Every row gives one point. The last column is the point's height on a tilted bowl or saddle (a function of degree 2), plus a little noise. Count its main directions that bend up, bend down and stay straight.

Points:
[[-19  -8 -32]
 [ 56 -60 -35]
 [  9 -32 -55]
 [ 37 -39 -54]
 [-23  18   0]
 [ 44 -26 -48]
 [ 10  -4 -40]
 [  9   3 -32]
 [ 23   1 -36]]
Directions: 2 up, 0 down, 0 straight

Points:
[[-38 -21 -19]
 [-31  -2 -12]
 [ 60 -56 -60]
 [ -4  18  -9]
 [ -4  -6 -13]
 [-25  -7 -13]
 [-24  19  -9]
 [  5  32 -11]
 [ -3  23  -9]
 [-42 -22 -21]
 [ 15  21 -13]]
Directions: 0 up, 2 down, 0 straight

Points:
[[ 13  58 -13 -60]
 [ 39 -31  -6  27]
 [ -1 -14  -3   5]
 [ 23  -6   4  -4]
 [ 40 -17 -19  14]
 [ 33   2  23 -18]
 [  2   9  10 -16]
 [ 30  -7  14  -8]
 [ 20  -1  -3  -7]
 [ 60  23 -21 -48]
 [-34  17   5 -14]
 [ 16 -30   0  19]
 [-30   8 -15  -6]
 [-10   1  15 -13]
 [ 42   9   0 -20]
 [ 10  -7 -17   3]]
Directions: 1 up, 1 down, 1 straight

Points (25 x 5):
[[ 16  11 -16 -16 -13]
 [ -9 -13  60  17  42]
 [-21  31 -13  -2  29]
 [  9  18 -48 -21  -9]
 [-20 -28 -17  24 -14]
 [ 42 -37 -19  37 -19]
 [  4  51  -8 -21  49]
 [-16  -8  -5  58  -2]
 [-23  14  -4 -13  21]
 [ 10  24 -19 -23   3]
 [-22 -22 -38  28  -5]
 [  1  24 -30  23  -4]
 [-23   9  14   7  14]
 [-31 -28   9 -20  13]
 [ 19  15  51  -3  60]
 [ 46  20 -29  -2 -33]
 [ 23  25  30  59  36]
 [ 25   4 -19  16 -29]
 [ -7   7  16  10   5]
 [  9   0 -14 -16 -16]
 [-40 -23  26 -40  52]
 [ 20 -34 -20   7 -31]
 [ 11   3   9 -45  26]
 [-22  -7   8  13  -3]
 [ 21  -3   2 -14 -12]]
Directions: 3 up, 0 down, 1 straight

Points:
[[  0   0  19 -60  13]
 [  1  41  44 -34  19]
 [-12 -43  -7 -49  60]
 [-11  13  10  14  -7]
 [-16 -24  -3 -11  11]
 [ 51  16  30  47  13]
 [ 16   9 -23  -7 -17]
 [-14 -11  41  34 -24]
 [ 19  -4   6 -35  -8]
 [ 42   6  38  34   7]
 [-17 -14  -7  21 -14]
 [-31  29 -51 -11  33]
 [ -6 -24  14 -33  25]
 [ 11  -7 -18 -24  -9]
 [-33   7  21 -12  25]
 [ -5  22  21  33  -6]
 [ 47  -7  40  -2  17]
 [ 39 -13 -37  -8  -4]
 [-14  42   9 -27   4]
 [-17 -14   9 -32  22]
 [ 42  25  -8 -18 -32]
 [ 10 -16  23  14 -14]
 [-13  29  12 -22   3]]
Directions: 3 up, 1 down, 0 straight

Points:
[[ 24 -14 -25   7  49 -10  46]
 [  1 -18 -19 -46  13 -14  12]
 [ 17  19  20 -38 -21  -1  28]
 [ 17  14  10   5  -6 -39  24]
 [  9   7 -34 -32   7   5  10]
 [ 54  28   5   3   8  -1  57]
 [-25  12  -9 -30  11  17   2]
 [ 35 -27  16  10   6 -26  36]
 [  6 -32 -11 -16   2  19  12]
 [ -1  -2  19   7  -7 -19   6]
 [ 14 -46  31 -12  32  -9  47]
 [-20  47 -11 -27  -5  11  14]
 [ 15  11 -26  -7  23   0  13]
 [  5  -7 -49  40 -15  -3  21]
 [ -1 -48  -8   6 -13  -5  10]
 [ 23   6   9 -19  11   8  20]
 [ 37 -11  17  23 -29 -41  46]
 [  7 -14  -4   7  31 -30  21]
 [ 29  13  16  15  27  -2  36]
 [  3 -52  21 -13 -19   2  20]
 [ 13 -19  -7  18  23  18  21]
 [  5  11 -18   8  28 -11  12]
 [ 20   3  -8  11 -24   0  12]
 [ -7  14  -4 -35  -4  60  42]
 [-45 -18  -4   9 -46 -30  10]
 [-10  12  -3   0 -25  16   4]
 [  7  -3  44 -18  -6 -20  26]
 [  5  -9 -22  30  17  10  15]
 [ 10 -20  16  -1 -12 -17   8]
 [ 30  36   8 -18  -2 -19  37]
 [ -2  21 -12 -12  14 -27   6]
 [-11 -27 -26 -34 -13   0   1]
 [-20  -5 -42 -37 -10 -11   2]
 [ 14 -21   9  17 -17 -41  21]
 [ 34 -20  -6   7  21  20  35]
 [ 28  -7  33  -8  18  -4  36]
 [-34   3 -15  -6  -7  14  -4]
 [-26 -13  17  -7  32 -39  23]
 [  0  30  18  -7  -2  24  21]
 [ 13  44 -16  -2  -2 -21  25]
 [-28  53  -1  16  15   5  20]
 [ -6 -10   9  17 -21 -10   2]
 [ 10   3  59 -29  32   1  60]
 [ -3   1 -23   4 -11 -36   3]]
Directions: 6 up, 0 down, 0 straight

Points (72 x 9):
[[ 35  34  14 -40 -24  19  -9   4  -2]
 [-20 -20 -23   7   2  -3  -4  -6 -15]
 [ 14 -25 -22  -2 -30  13   3  -6  -2]
 [ -6 -21 -15 -16  10 -10 -32   0  -7]
 [  5 -12 -16   4 -24   9 -11   6  -5]
 [-15   9  15  -2  10  25  24 -22 -18]
 [-33  16 -34 -26  12 -25   3  11  -9]
 [ 19 -29 -42  29  24  39 -20  25 -50]
 [ -5  -8 -16   6   1  24  14  14 -17]
 [ 10  16  29  45 -10  -2  23 -12  -9]
 [  0  11   6  12 -19  27  34   2 -12]
 [-17   7   3  25   9 -19  29  17 -13]
 [-20 -52 -13 -13  -6  -7  23  18 -13]
 [ -3 -15 -21   2   7  16 -15   8 -18]
 [  5   0 -35  34   7  43  15 -19 -52]
 [-26  22  -5  10  -1  10  18  12 -12]
 [  5  17 -11  15 -12  19  15  -8 -20]
 [ -3  31  -9  10   5 -11  -1   2 -12]
 [ -1   3   9   6 -17  -2 -49  -7   0]
 [ 36 -33  16  18   3  12  25  17   3]
 [  3   6 -12  23 -15   6  -4  -3 -14]
 [ -2  13 -29 -30  26 -19  39 -13  -4]
 [ 13 -15  25  13 -14  39  10  -6 -19]
 [  5  -4 -20  31 -17   4 -14  23 -10]
 [  4  31  11 -31  19 -10 -27   7   7]
 [ 15  23 -24 -14  13 -14 -39  27 -22]
 [-15 -31 -13  24 -13  -4   8  29 -13]
 [ 41 -36   7   0  -6  -3  18  31   8]
 [ 36  26  11   6  -4  -8   4 -11  -7]
 [  3  -7   4  12 -33 -26 -40  16  10]
 [ -5 -17  28  13   1 -12 -12 -56 -10]
 [-23  23   2  23  10   2  -9   3 -16]
 [ 19  18   5  25  33 -13  34  19 -24]
 [-14  -4 -22 -27 -15  40 -22  56 -12]
 [ 29   9  -6   0  11   7 -21  -8 -12]
 [  3  23  15  -3  -8 -37   3 -10   2]
 [-11  32  60   9  10  50  24  30 -21]
 [  2  14   1 -36   7 -44  17 -10  -6]
 [ 21 -21  27   4  33  12 -30  21  -9]
 [  5 -53  20  12 -24 -21 -16  35   1]
 [  7 -20  12  -8   6 -17  15  12  -1]
 [-33  24   3 -17  17  33   8  11 -12]
 [ 21  -9  34 -27   8  25 -23  -4   6]
 [ 34 -10 -32   4 -12  31  10  32  -7]
 [ 31 -11 -38  24  18  -7  19  -4 -22]
 [ -5 -29  26  23   3  12   5 -15 -17]
 [ -9 -13  16  20  28 -35 -11   6  -6]
 [-33  21   6   6  15  -9 -10  -7  -5]
 [-22 -20  26   0  40 -30  -6 -34   7]
 [-17  10   0  -8 -25  10 -26 -24 -19]
 [ -8 -47  25   2 -18  32  -4 -10 -27]
 [ 18  11 -34 -28   0   3 -25  11 -14]
 [-37  32 -33 -30  24 -15  -8  -8  -4]
 [-12   4  -2  56  29 -15 -26 -10 -28]
 [ 10  12 -20 -10  10  17  12  11 -12]
 [ 27  39  13   8  26 -38   9   5 -10]
 [  9 -18   5 -54  14 -34 -29   0  -2]
 [-30  14 -16 -13  18 -15 -55  25 -11]
 [-18  -3 -38   5   6   2 -30 -47 -33]
 [ 51 -12 -24 -13 -14 -15   8  -3  -5]
 [  7  -3 -29  -5  19  19 -32  18 -25]
 [ -8 -20  -6  15  -8  21   8  21 -17]
 [-32   7  18  -8  -7  14 -18   1 -12]
 [  6 -25 -42  20  -5  -7 -12 -18 -13]
 [  8  38  13  -9  18 -15  21   8   1]
 [-11 -22 -18  12 -37  15   9  48   0]
 [  0   9  49   2  30  33  -5 -30 -12]
 [ -7 -10   3  -6  -1 -30 -41   8   1]
 [ 10 -10   7   9  -6  -3 -10   1  -2]
 [-32  14 -20  27  22  39  18  47 -60]
 [ 27  -6 -43  29  22  11  -5  -4 -39]
 [ 14  -2  36  -7 -22   0  15  11   5]]
Directions: 3 up, 3 down, 2 straight
